Each row is a point. The ring and each string are closed loops that go straight from each point to the next, and from the last back to the first. Before rounding, they use only three directions, however many columns there are. Count how often each string passes through the ring. Passing back the other way cancels.
In the rows, 128 means zero.

Ring:
[[181 122 116]
 [168 154 116]
 [121 168 128]
 [ 89 137 147]
 [ 91 108 159]
 [126  73 157]
 [165  80 133]]
String:
[[198 138 105]
 [191 128 136]
 [166 122 138]
 [159 120 129]
 [162 117  92]
 [191 129  86]
 [164 132  93]
 [151 134 100]
 [163 158  87]
 [152 156 100]
 [139 134 122]
 [151 144 142]
 [161 157 146]
 [159 148 144]
 [144 131 131]
 [154 140 103]
 [181 145  94]]
Times through: 1

Ring, 10 rows:
[[147 171 149 118 138 125 116 131]
 [123 173 143  98 140 124 136 137]
 [110 163 131  81 140 129 152 138]
 [106 128 116  61 134 141 170 130]
 [117 100 114  59 127 148 170 121]
 [134  84 114  68 123 152 162 113]
 [161  86 114  87 123 154 141 107]
 [175 103 117 104 126 150 124 108]
 [178 128 126 118 131 142 111 113]
 [163 158 143 124 136 130 109 124]]
String (19 x 8):
[[107 183 116  77 147 130 153 144]
 [113 168  99  68 146 139 158 139]
 [ 84 164 106  50 145 136 179 145]
 [ 86 137 128  54 134 134 179 137]
 [109 123 139  72 129 135 163 128]
 [132 125 133  86 130 138 146 123]
 [126 132 101  69 137 146 158 127]
 [115 137  87  55 140 150 169 131]
 [ 91 137 105  47 138 142 182 136]
 [ 90 139 138  63 133 131 172 136]
 [104 143 149  79 132 127 157 134]
 [125 141 137  88 133 133 145 129]
 [128 161 114  84 142 137 144 134]
 [137 152 114  88 139 139 140 129]
 [132 174 115  92 145 134 137 136]
 [122 196 141 102 146 121 131 143]
 [116 187 162 106 141 115 131 142]
 [110 180 173 105 137 113 135 141]
 [105 191 143  91 145 120 144 146]]
Times through: 2
String:
[[124 114  88  56 135 154 169 123]
 [120  84  96  49 126 157 178 116]
 [134  55 113  59 116 158 170 105]
 [160  71  92  73 123 164 152 104]
 [155 116 101  86 132 151 140 116]
 [149 112 126  92 127 144 139 116]
 [160  99  94  81 129 158 143 111]
 [151  65  91  63 121 165 161 104]
 [131  85  96  57 126 158 169 114]
 [129 114 100  66 132 151 161 122]
 [131 122 112  75 132 145 153 123]]
Times through: 0

Ring, 9 rows:
[[165 137 136 110 113  87 102 111 122 121 137]
 [187 155 150 120 109 107 101 131 140 130 129]
 [184 169 164 134 111 138 107 155 146 136 125]
 [155 168 176 154 123 162 122 176 134 129 126]
 [129 157 178 165 134 162 134 180 117 116 131]
 [ 97 135 167 162 144 144 141 164  93 101 140]
 [ 84 123 151 146 144 127 138 143  82  99 146]
 [ 88 115 131 122 137 103 127 116  80 103 151]
 [128 123 126 106 122  84 111 102 100 112 146]]
String (25 x 11):
[[200 169 197 176 123 141 121 186 150 115 116]
 [163 156 167 146 122 132 117 157 130 121 129]
 [130 161 140 112 113 152 110 141 122 145 138]
 [185 185 160 122 102 161 100 159 156 156 124]
 [236 184 192 159 107 138 104 179 173 132 111]
 [194 159 182 160 121 122 116 166 143 114 122]
 [127 154 142 118 118 144 114 140 117 136 139]
 [142 170 151 122 113 164 111 155 131 147 133]
 [175 183 185 158 117 176 118 189 150 139 120]
 [177 175 201 183 128 167 129 201 144 119 118]
 [133 170 182 165 129 183 132 191 126 128 128]
 [154 154 205 199 143 152 142 200 124  95 123]
 [147 143 183 174 138 128 134 171 115  97 129]
 [105 146 145 127 127 147 124 144 103 126 142]
 [ 67 139 163 160 147 169 146 171  84 108 144]
 [ 86 129 180 183 155 147 153 178  85  87 139]
 [131 127 193 195 153 118 148 177 100  75 131]
 [108 140 152 139 133 138 128 148 100 115 141]
 [ 82 142 145 132 134 156 131 149  92 122 145]
 [ 84 141 168 163 145 163 144 172  91 107 140]
 [130 143 199 199 150 147 148 194 108  87 128]
 [145 145 178 166 135 131 131 167 116 103 130]
 [124 151 155 137 126 146 123 153 113 124 137]
 [116 170 156 133 121 184 122 168 121 144 135]
 [169 182 188 164 120 179 122 193 146 135 121]]
Times through: 5
String:
[[144 136 145 125 123 104 114 127 113 115 138]
 [198 131 163 144 122  65 110 127 129  95 128]
 [230 139 158 130 109  54  96 117 147 106 124]
 [202 154 144 110 103  92  93 119 145 132 129]
 [141 160 126  92 105 137  99 121 126 152 139]
 [153 154 150 124 116 128 110 140 126 130 134]
 [174 154 167 145 120 121 115 153 133 118 128]
 [215 170 192 167 117 129 113 177 157 118 116]
 [192 183 185 156 113 164 113 184 156 137 118]
 [137 173 158 131 116 175 116 166 131 146 132]
 [112 156 141 118 120 157 117 144 112 139 140]
 [153 149 178 164 132 132 128 168 122 107 129]
 [135 148 169 155 132 139 128 162 115 112 133]
 [110 147 148 131 128 147 124 147 106 125 140]
 [ 76 145 149 138 136 167 135 157  91 123 145]
 [ 67 134 153 148 144 157 142 158  81 109 146]
 [ 72 138 131 116 131 151 127 134  87 128 150]
 [115 135 150 136 132 125 126 140 101 111 141]
 [114 117 160 157 144 100 136 141  89  85 141]
 [115 111 155 152 144  87 134 132  87  82 143]
 [107 107 140 134 140  80 128 115  82  88 147]
 [104 100 123 114 135  63 121  93  77  91 152]
 [ 84 119  96  74 119  97 107  82  82 129 158]
 [112 134 119  96 118 111 109 107 100 129 148]]
Times through: 3
